Rows are points. A path goes straight from each point to the next, and from the last back to the first. The post is the endless flat space through its rows: a point in 2 columns, a line in 3, a plane in 4, and so on, so that a path can go around it. Count how often the path circles the post. Going back the other way cancels.

Post:
-.25	-.05
Path (25 x 2):
-.13	-.57
.03	-.04
.12	.30
-.63	.37
-.86	-.08
-.31	-.62
.29	-.29
.00	.07
-.29	.43
-.55	-.09
-.64	-.58
.25	-.51
.46	.07
-.10	.43
-.55	.23
-.17	.37
-.04	.18
-.47	.38
-.74	.09
-.32	-.27
-.04	-.25
.40	.18
-.26	.30
-.51	.05
-.83	-.37
Times around: 4

Post:
.02	.19	.11	.39	.05	-.30
-.03	.15	.45	-.08	.18	.31
-.17	-.14	-.28	-.30	-.05	.21
-.15	-.04	-.18	.28	-.12	-.06
-.19	-.21	-.42	.01	.21	.12
Path, 30 rows:
.00	.09	-.11	.23	.04	.17
-.22	.02	-.28	.56	.11	-.02
-.17	.49	.14	.15	-.03	.16
.06	.08	.11	-.20	-.09	.69
.28	-.13	-.01	.02	-.21	-.21
.11	-.29	-.11	.45	-.23	-.03
.14	.14	-.28	.08	.04	.08
-.17	.05	-.34	.21	.52	.04
-.35	.02	-.31	-.33	-.17	.61
.05	.41	.27	.22	-.40	.22
.15	.18	-.02	-.37	.08	-.09
-.12	.14	.02	.12	.74	.22
-.32	.01	.04	.11	-.14	.31
-.41	-.27	-.12	-.19	.12	-.01
.17	-.24	-.05	-.07	-.28	-.34
.13	.11	.07	.24	.28	-.19
.13	-.07	.09	.21	.28	.06
.11	.05	-.26	.37	-.30	-.08
.03	.31	-.03	.33	-.18	-.26
-.36	.06	-.15	-.16	.46	.35
-.27	-.18	-.18	-.55	-.39	.15
-.35	-.33	.09	.15	.20	-.04
-.57	-.40	-.16	.23	.23	.27
.04	.13	.66	.10	-.01	.05
-.02	-.19	-.11	-.54	-.14	.49
.27	.07	.26	.94	.18	-.11
.08	-.37	-.04	-.09	.07	-.06
-.26	-.17	-.07	-.19	.05	.01
-.09	-.13	.25	.15	.14	.19
.05	-.24	-.26	.03	.37	.19
Times around: 2

Post (8 x 9):
-.16	.01	.34	.48	-.21	.14	-.04	.49	.38
.22	.08	.17	.11	-.07	-.02	-.27	.15	.03
.11	-.38	.14	-.22	.46	-.05	-.56	.38	-.04
.27	-.16	-.32	-.20	.10	-.17	.35	.09	-.25
-.09	.14	-.05	-.28	-.27	.05	-.05	.05	.07
.22	-.10	-.10	-.19	-.12	.13	.00	.02	.11
.08	.03	.08	.10	-.22	-.17	.37	-.16	.11
.12	-.05	-.21	-.06	.20	-.03	-.02	-.02	-.07
Path, 29 rows:
.30	.07	-.49	.06	-.12	-.04	.21	.43	-.39
-.06	.27	.04	.39	-.34	-.19	.08	-.59	.34
.15	-.42	-.10	-.21	-.14	-.07	-.14	.94	.14
.88	-.10	.31	-.01	-.23	.25	-.31	-.44	.59
.22	.01	-.08	-.15	.01	.23	.05	.60	-.03
.72	.12	.01	.23	.20	.26	-.19	-.30	-.29
.03	.33	.10	.32	-.39	-.03	-.20	-.50	.09
-.02	-.22	.14	-.05	.08	-.21	-.14	.26	.07
.32	-.15	-.26	-.17	.29	-.01	-.26	.17	.20
-.16	.12	-.26	-.13	.20	.07	.11	.27	-.10
.07	.06	.43	.32	.18	-.07	-.24	.31	-.04
-.59	-.23	.47	-.11	-.42	.34	-.05	-.03	.51
.05	-.35	.47	.11	-.49	-.44	-.03	.33	.08
.57	.04	-.40	-.04	.06	-.32	-.16	-.22	-.11
-.24	-.11	-.12	-.44	-.05	.05	.22	.03	.61
-.21	-.20	.25	-.56	-.19	.23	.11	.47	.57
.30	.22	.78	.39	-.22	-.14	-.33	-.03	.16
-.17	.00	-.19	.22	.25	.12	.11	-.15	.03
.30	.20	.10	.07	-.18	.11	-.64	.09	-.02
.43	.15	-.05	.24	-.06	-.50	.04	.11	-.13
.02	-.04	-.30	-.64	.05	.01	.39	.45	-.04
-.08	.02	.70	.03	-.17	.04	-.39	.20	.24
.39	-.57	.12	.19	.64	.10	-.40	.18	-.16
.08	.03	-.44	.30	-.01	.31	-.48	.28	.05
.37	-.31	-.23	-.41	.07	-.10	-.22	.40	-.18
.05	-.29	-.08	-.07	.04	.08	.31	.16	.33
.73	.27	.15	.04	-.24	-.01	-.07	.34	-.31
.35	.17	.16	.73	.36	-.16	-.08	.47	-.27
-.41	-.26	-.18	-.09	.30	.01	.14	.05	-.25
Times around: 5
